Every row gives one point. The last column is the point's height on a tilted bowl or saddle (a function of degree 2), plus a little noise. Count its main directions that bend up, bend down and stay straight.
In the rows, 128 means zero.

Points (15 x 4):
[[130 115 150 155]
 [168 146 146 126]
 [ 52 139 126 102]
 [147 117 143 152]
 [125 130 169 144]
 [136 173 107  56]
 [175 167 173 112]
 [ 62 148 215  42]
 [ 72  92 107 138]
 [165 117 131 142]
 [156 120 139 148]
 [ 97  69 107 138]
 [137 130  86 101]
 [ 87 131 173 119]
 [129 132 113 125]]
Directions: 0 up, 2 down, 1 straight

Points (27 x 5):
[[119 100 144 126 144]
 [157 162  79 173 159]
 [138 111 147  76 178]
 [141 153 143 178 117]
 [190 150 137 106 126]
 [ 93 156 100 140 159]
 [100  99  99 139 148]
 [138 148 129  98 164]
 [ 95 127  95  89 169]
 [ 90 116 120 152 126]
 [135 120 148 124 153]
 [125 124 106  94 170]
 [158 177 129  88 144]
 [ 98 137 140 113 158]
 [119 140  88 115 173]
 [144 133 142 149 136]
 [ 67  72 129  82 151]
 [105 129  71 125 178]
 [116  29 127 155  62]
 [177 151 143 147 126]
 [ 78  90  44 142 188]
 [ 92 127 149  98 165]
 [156  93 146 100 155]
 [134 126  89  63 155]
 [ 61 129 149 141 101]
 [110  69 166 110 145]
 [157 211  45 127 160]]
Directions: 1 up, 2 down, 1 straight

Points (24 x 5):
[[177  94 162 140 151]
 [115 129 127 154 168]
 [146 153 153 112 165]
 [145 181 164 152 168]
 [114  99  93 104 138]
 [120 119 144 173 163]
 [143 222 146 195 154]
 [135 146 117 105 156]
 [143 126  67  66 135]
 [101 114 159  91 112]
 [101 110 200  85  84]
 [131 112  80 104 150]
 [163  95 155 144 149]
 [114 134  92 118 150]
 [199  76 134  67 211]
 [132  88 165 137 126]
 [154 169 122 136 165]
 [112 153 131 138 165]
 [100 129 187 144 141]
 [ 70 155 138  57  66]
 [100 122 135 112 137]
 [140  60 104 118 143]
 [125 169 120 122 156]
 [151 166  66 129 142]]
Directions: 1 up, 2 down, 1 straight

Points (38 x 7):
[[141  88 117  91  95  84 103]
 [ 99  65 112 160 136 106 128]
 [186 144 122 137 107 110 122]
 [143  87 199 103 127 160  86]
 [144 114 107  76 102 128 110]
 [153 119 146  90 106 191 117]
 [161 146  64 126  96 110 103]
 [ 88 125 156 142 130  70 125]
 [ 77 103 137 127 124 141 125]
 [212 129 162  96 175  84  52]
 [158 115 133  95  94 157 125]
 [133 184 134 104 177 146  87]
 [142 107 127 135  80 116 140]
 [143 161 111 153  83 140 129]
 [158 149  92  72 103 154 103]
 [130 130  86 165  96  84 133]
 [135  83 120  89 155 134  86]
 [ 88 136 120 172 130 113 139]
 [126 110  49 162 176 152  59]
 [ 92  44 157  79 128 151  48]
 [128 126 129 106 133 100 126]
 [130  74 139 131 125 126 120]
 [154 142 140 114  87  96 124]
 [157 139 162  88  69 168 119]
 [111  83 109  86 105  65 102]
 [103 201 122 158 120 105  90]
 [163 147 166 136 111 117 130]
 [ 78 111  98 121 104 156 120]
 [123  84 105  66 114  88  83]
 [ 85 191 208 149  92  80  34]
 [123 102 140 187  99 138 143]
 [140 144 116 162 110 126 138]
 [171 126 164 156  88  94 123]
 [102  99 120 155  87 148 142]
 [160 118 108 110  79 206 110]
 [196 152 116  87 149 121  95]
 [138 140 127  42 118 183  84]
 [109 148  97 192  80 112 129]]
Directions: 0 up, 5 down, 1 straight

Points (44 x 7):
[[144 141 111 115 135 146 136]
 [123 154 151 181 146 119 165]
 [142 129 125 107 163 155 136]
 [161  48 145 161 145 167 166]
 [127 128 102  96 189 146 127]
 [115 158 132 131 133 132 134]
 [155 125 125 153 156 130 151]
 [ 99 135 103 116  85 124 108]
 [168 153 134 165  91 130 161]
 [ 73 113 143 151  96 151 123]
 [137  91 125  80 160 147 125]
 [146  74 122 173 139  59 196]
 [121 178  77 114 102 155 144]
 [ 95 105 104  56 202 121  99]
 [117 140 101 121 150 183 140]
 [118 159 112 128 111 151 133]
 [123 141  96 131 112 137 128]
 [145 175 194 142  97 137 176]
 [166 191 133 141  76 148 178]
 [ 92 118 157 152 151  88 147]
 [111 141  88  98 134 117 116]
 [118 190 113 144 143  92 170]
 [ 95 166 138 118 133 153 129]
 [126  95 158 185  68 148 150]
 [ 96 112 172 156 141 119 141]
 [136 166 171 131 132 172 160]
 [116 125  85 117 145 173 133]
 [125  92 113  62 180 134 114]
 [178 123  86 111 100 121 135]
 [107  83 158 118 117  99 132]
 [140 130 160  72 110  91 157]
 [177 125 102 128 161 111 152]
 [152 129  88 206 171 112 217]
 [216 144 160 104 110 110 215]
 [102 134  89 185 132 111 178]
 [112 166 109  80  97 130 126]
 [114   7  79 112 124 144 150]
 [139 155 139 143 139 137 148]
 [148 145 102 105 123 120 135]
 [128 166 148 140 184 156 154]
 [103 140 162  48 103 209 194]
 [107  77 137 102 146 127 119]
 [152 173 166 146 154  97 183]
 [113 127 142 150 137 126 135]]
Directions: 3 up, 0 down, 3 straight

Points (38 x 7):
[[109 118 126 168 145  70 148]
 [175 158  73 138  96 143 129]
 [115  75 132 138 159 121 166]
 [135 126 119 170 219 141 146]
 [104 104  97 144 171 108 144]
 [123 101 174 140  96 132 180]
 [155  57 107 143  89 115 148]
 [198 105 133 152  94  85 158]
 [137 151 162 187 108 156 173]
 [ 98 107  98 126 136 116 134]
 [ 95 169  42  93 104  89  74]
 [ 94 120 157 163 172 106 172]
 [106 145 154 171  76 200 192]
 [163 149 142 108 109  82 139]
 [114 104 151 149  82 123 164]
 [132 109 120 123 104  77 144]
 [113 139 149 208 109 147 158]
 [149 120  96 165 167 164 143]
 [176 113 171 121  61  90 153]
 [157 187 124 174 101 126 145]
 [109 148 125  62 107 120  77]
 [173 113 126  89  78 175  97]
 [164 133  85 113 133 172 114]
 [119 110 129 156 107 127 149]
 [ 92 156 113 113 140 171 122]
 [157  75  72 150 172  67 163]
 [171 136 125 127  93  98 139]
 [134 138 147 118  82 145 135]
 [118 186  83  69 163 118  75]
 [100 108 130 130 159 183 166]
 [181 139  99 161 145  94 150]
 [147 119 188 148  78 106 171]
 [119 110  98 117 104 151 113]
 [126 189 153 199 220 133 140]
 [133 117 185 124 144 191 210]
 [107 121 142 127 169 118 160]
 [ 96 138 143 104 126 139 141]
 [139 168 159 183 136  89 140]]
Directions: 2 up, 1 down, 3 straight

Points (78 x 9):
[[161 151 144 141 112  78 167 111  73]
 [160 171 179 120 157 134 184 103  80]
 [151 148 130 106 168 106 117 121 103]
 [147  67  84 155  97 148 167  71  87]
 [125 137 103 155 147 179 114 133 130]
 [ 72 180  81 165 139 113 132 145  88]
 [174 123 122 134  91 111  98 206  97]
 [170 137  62 150 101  92 102 129  91]
 [110 134 142 150 105 125 108 142 110]
 [133  70  93 120 137 108 121 129 106]
 [113 140 137 103 168 143 113 140 126]
 [ 87 127 112 121 151 175 195  88 139]
 [ 66 136 183  97 102  56 155 150  95]
 [167 148 104 133 184  78  86 102  87]
 [113 169  66 125 160 115 126 123 106]
 [197 107 162 124 139 120 158 142 101]
 [116  89 108 118 124 130 133 117 121]
 [128 145 116 159 118 125 139  96 101]
 [134 161 131  93 152 125 142 108 108]
 [114 132 162  82 144 156 117 129 134]
 [ 66 149 120 103 118 139 143  72 145]
 [163 129 126  93 110  95 138 106  90]
 [ 65 186 115 150 122 126 134 101 117]
 [142 145 123 133 137 125 130 132 107]
 [ 82 133 150 148  97 138 100 134 133]
 [138 149 149 144 111  95 152 106  82]
 [141 146 159 100 172 130  92 141 113]
 [152 137 130 143 156  84 132  88  87]
 [182 195 189 137  66  94 142 171  52]
 [127 156 142 143 107 128 158 105  95]
 [121  93 132 164 144 174  95 187 143]
 [161 103 165 163 120 101  65 208 102]
 [148 164 133  39 131  82 126 129  95]
 [135 166  66 129 128 174 171 142 121]
 [146 162 109 119 165 138 103 170 106]
 [135 132 130 114 145 165 176  95 117]
 [ 70 165 141 128 122  79 124 168  89]
 [175 123 152 132 135 113 148  79  84]
 [184  90 151 152 127 131 136 119 102]
 [159 169 159 120 164 162  70 140 103]
 [119 117 123  80 119 141 182 136 118]
 [120 122 132 146 106  95 130 171  89]
 [ 91 144  66 175 140 137 141 119 106]
 [136 138 151 218 125  97 121 114  77]
 [122  73 135 150 146 125 142  66 111]
 [120 136 132 119 145 168 101  82 137]
 [107 176 156 142 175 186 191  61 110]
 [121 123 168 126 157 147 176 169 112]
 [ 87  75 112  96 172 158 217 125 146]
 [ 92 126 123 175 130 175 119 110 142]
 [161  81 105 191 116 128 107  45  83]
 [113 116 116  93 179  51  80 122  74]
 [154 130  99 114 159 118 152 121 113]
 [190  79 164 112 112 136 109 127 107]
 [125 180 190 143 129  91 106  60  81]
 [ 98 126 125 111  20 147 138 112 127]
 [139 161 189  68  97 116 106 146  96]
 [159 134 117 179  84 110 127 104  80]
 [154 165  89 116 110  45 169 146  90]
 [115 118  73 171 108 139 109 109 109]
 [158 170 172 159 133 126  62 220  73]
 [ 84 200 129 130 108 104 152 137  96]
 [166 125 151 134  76 167 149  78  86]
 [136 170 120 118 118 146  91  90 113]
 [ 78  73 131 103 143 212 143 151 196]
 [ 43 112 122 186 121 115  90 134 125]
 [130 182 120 205 124 112 100 157  72]
 [134 101 105  87 127 109 115 152 114]
 [134 167 128 107 120 128 216 100  92]
 [123 113 156 132 140 136 105 137 128]
 [207 122 149 135 156 104 146  90  92]
 [136  53 113 125  79 133 149 123  96]
 [157 167 157  94 121 102 122 189  91]
 [114 167 120 128  99 127  89 105 113]
 [ 25 199  67 163 180 135 163 178  67]
 [153 121 132 143 145 147 115 128 120]
 [115  89 146 148 129 128 249 152  74]
 [ 59 113 106 174 111  66 112 112  76]]
Directions: 2 up, 3 down, 3 straight
